Each row is a point. Examples show where two turns around zero, p and q, send a point. Write where each new point lands after one turn and then the other. Backwards means that the second turn is done in reverse. Each puzzle has new turns, and all numbers are rounded.
(in the rows, 128 means zero)

Turn p:
[159 114 129] -> [126 118  96]
[ 88  96 152] -> [ 80 149 148]
[109 171 112] -> [163 127 163]
[103 126 102] -> [138 160 141]
[152 121 152] -> [113 102 110]
[156 140 122] -> [147 111 110]
Turn q:
[119 105  82] -> [ 98 170 137]
[149 120 133] -> [134 132 106]
[114 159 140] -> [147 109 152]
[128  88 128] -> [ 96 132 105]
[130 168 156] -> [165  99 140]
Where do these land?
p, then q: [105 146 149] -> [119  95 116]
p, then q backwards: [ 89 110 147] -> [ 94 113  99]
q, then p: [147 140 101] -> [151 102 132]
p, then q: [171 116 115] -> [122 174 130]

Turn p:
[149  93 135 101 171 117] -> [109  85 100 111 161 123]
[153 110 151 156 121  96] -> [131 127 128 133 139  72]
[127 147 104 131 114 140] -> [118 154 132 134 115 145]
[ 98 128 122 169 135 170] -> [160 140 120 179 126 153]
[ 69 121 106 161 134 144] -> [157 138 155 173 149 164]
[156  97 147  98 117 113] -> [101  90 128 110 120  99]
[139 170 146  95 112 118] -> [131 139 131  77  98 127]
[134 158 111 113 120 127] -> [116 152 130 107 116 142]
Turn q:
[132 104 150 136 136 143] -> [153 107 133 140 124 140]
[ 96 131 134  97 118 109] -> [120 146 108  99 130 158]
[106 172 116 146 101 127] -> [ 72 131 109 138 127 124]
[187 130 122 110  96 131] -> [131 140 158 119  74  99]
[126 132 120  88 131 121] -> [132 161 135 108 126 140]
[134 139 144 190 160 120] -> [117  73 140 144 165 108]
[121  95 144 131 186 156] -> [178 116 146 154 166 151]
[122 121  94 126  96 118] -> [122 149  95 123 112 105]
Where do these land?
p, then q: [132 130 135  93 138 145] -> [148 152 113 140 112 135]
q, then p: [130 122 165 140  93 102] -> [ 96  96 157 143 113 137]
p, then q: [ 98  97 165 154 116 106] -> [154  80 147  99 123 111]
p, then q backwards: [139 142  97 107 164 130] -> [ 81 143 133 114 130 108]
p, then q: [126 161 105 111 146 175] -> [114 163 126 180 111 126]
q, then p: [117 162 112 115 136 129] -> [160 137 130 117 133 151]
p, then q backwards: [129 120  95 118 117 136] -> [119 160 137 124 122 142]
q, then p: [155  91 150 187 114 100] -> [ 77  90 152 143 154  89]

Turn p:
[167 128 140 145 103 124 117 107] -> [139 114 150 144 124 116 116 171]
[135 146 147 157 178 133 124 122] -> [140 146 121 153 171 119 161 133]
[107 121 152 115 146 107 116 126] -> [104 128 101 143 148 134 117 121]
[154 140 144 147 126  95 112 159] -> [141 131  91 142 118 100 131 161]
[114 106 116 158  92 161 112 159] -> [144 128 135  67 131  99 108 132]
[ 89 159 102 131 139 102 120 122] -> [116 103  97 113 133 156 163 121]
[ 91 150 121  98 122 176 163 107] -> [147 133 156 112 134 185 122  83]
[142 109 125 103 154 112 181  97] -> [ 92 160 157 165 108 154 142 118]
[151  93 105  97  92 142 106 154] -> [128 108 143 113  86  88  91 110]
Turn q:
[131  88 123 134 116 118 136 118] -> [118 110 115 131 136 143  94 131]
[172 168 114 107 148 120 116 135] -> [145 150 137 148 109  78 135 102]
[100 132 144 125  96 112 147 130] -> [135 149 135 117 159 160 123 133]
[ 84 115 155 144  78  98 128 120] -> [113 142 155 114 173 174 108 155]
[136 148 108 146 177 134 110 143] -> [100 129 122 121  96  92 157 115]
[174 131 128 121 164 149  95 164] -> [131 136 112 146  75  79 136 147]
[129 116 130 144 130 111 154 109] -> [122 119 130 108 131 143 105 107]
[131 123 114 101 164 137 100 109] -> [130  96 120 132 134  82 142 130]
[ 98 119 164 154  75 143 150  91] -> [143 108 165 113 146 199 118 142]
[147 151 124  94 177 149 136 169] -> [154 151  87 122  99  85 160 122]
[105 117 104 140  82 137 137 121] -> [116 120 129 155 151 175 130 125]
Where do these land?
q, then p: [155  92 101 134 126 201 126 149] -> [129 137 165  59  97 101 127 155]
q, then p: [109 163 130 130 110 135 108 160] -> [162 160 112 125 126 155 142 134]
p, then q backwards: [139 106 124 122 136  85 147 142] -> [138 124 111 150 140 129 110 170]
p, then q: [128 118 108 131 152  98 134 110] -> [121 132 116 105 142 163 140 121]
q, then p backwards: [152 133 125 106 159 120 153 133] -> [127 129 124 117 131 142 116 176]
p, then q: [ 67 183 145 150 120 128 112 118] -> [143  89  68 147  99 102 151 116]
p, then q: [139 112 132 120  97 106 160 107] -> [130 147 138 139 127 154 152 167]
p, then q backwards: [123  99 136  92 125 103 134 112] -> [143 107 102 165 118 113 120 133]
q, then p: [ 94 161 170 159 129 133 107 134] -> [155 165 104 141 119 158  92 106]
q, then p: [174 113 109 136 127 171  98 116] -> [111 138 137  89 123 104 107 179]

Turn p:
[102 120 102 129 142 111 150 129 181] -> [112 122 134 148 102  95 110  80 120]
[111  90 161 125 147 159 127 132 161] -> [103 166 113 160  93 126 146 125 149]
[157 141 150 115  72 129 129 139 102] -> [159 117 114  84 141 131 170 148 131]
[ 96 106 110 109 133 144 114 120 132] -> [137 140 114 171 125 133 128 117 110]
[173 157 132 148  97 123 130  85  87] -> [152  78 157 105 151 137 142 177 142]
[161 145 140 169  78 137 141 134  50] -> [193 126 147  77 157 136 132 185 155]
[137 120 114 129 145 156 107 149 161] -> [ 97 157 126 149 149 106 138 117 129]
[ 90 158 136 133 151 108 110 127 134] -> [115 132 153 128 121 166 113  97 114]
[125 136 115 100 164 121 155 133 136] -> [102 126 120 125 109 115 102 129  94]
[127 107 120 123 152  90 118 132 136] -> [110 114 103 134 129 135  98 106 137]
Turn q:
[ 98 133 110 131 146  74 108 111 119] -> [114 132  96 124 136  97 159 101  93]
[149 119 127 116 124 136 119  85 152] -> [123 136 111  88 122 123 100 148 128]
[127 127 154 160  46 116 133 138 114] -> [ 87  65 125 136 106 166 120 101 151]
[118 119 152 174 147 157 155 133 120] -> [146 124 138 174 138 131  83 114 127]
[137 128 147 128 141  74 132 137 110] -> [100 113 138 137 135  82 147 113 127]
[124 116  45 112 141 159 142 135 115] -> [154 164 116 119 190 170 155 145 128]
[141 162  85 111 140 155 132 136 163] -> [150 165 104 130 126 144 147 174 148]
[128 137 157 104 130 158 133 128 111] -> [129 151 165 125 108 137 115 120 136]
[117 121 153 112 112  89 124 134 165] -> [102  99 128 124  98 110 141 152 101]
[141 118 152 131 153 162 103 141 111] -> [171 131 159 123 121 117 112 112 140]
Where do these land?
q, then p: [118  51 116 165  96 135  95 135 129] -> [116 134  66 177 139 125 119 182 144]
q, then p: [142 135  85 104 147  95 118 153 141] -> [119 129 119  93 103  94  90 125 109]
p, then q backwards: [114 120 136 133 132 151 146 146 118] -> [126 147 131 112 150 145 126 117 139]
p, then q backwards: [126 138 154 117 130 135 135 138 123] -> [121 137 122 103 118 131 120 120 137]
q, then p: [106 137 171 120 126 160 102 110 120] -> [148 103 132 126 142 149 179 143 130]
p, then q: [127 166  76 128 100 107 140 144 158] -> [ 94 140 142  94 146  80 113 101 110]
p, then q backwards: [108 133 145 130 115 148 126 103  75] -> [117 121 112 115 127 175 128 158 160]
p, then q: [147 144 166 152 146 127 120 127 112] -> [146 135 151 138  94 145 133 153 114]
p, then q backwards: [166 121 166 106 121 124 136 118 119] -> [146 137 108 113  96 109 116 131 162]
q, then p: [141 123 128 135 151 165 131 103 130] -> [ 98 123 133 122 164 143 143 126 121]
q, then p: [114 142  65 118 143  61 159 131 183] -> [159 162 132 100 131  96  40 108  95]
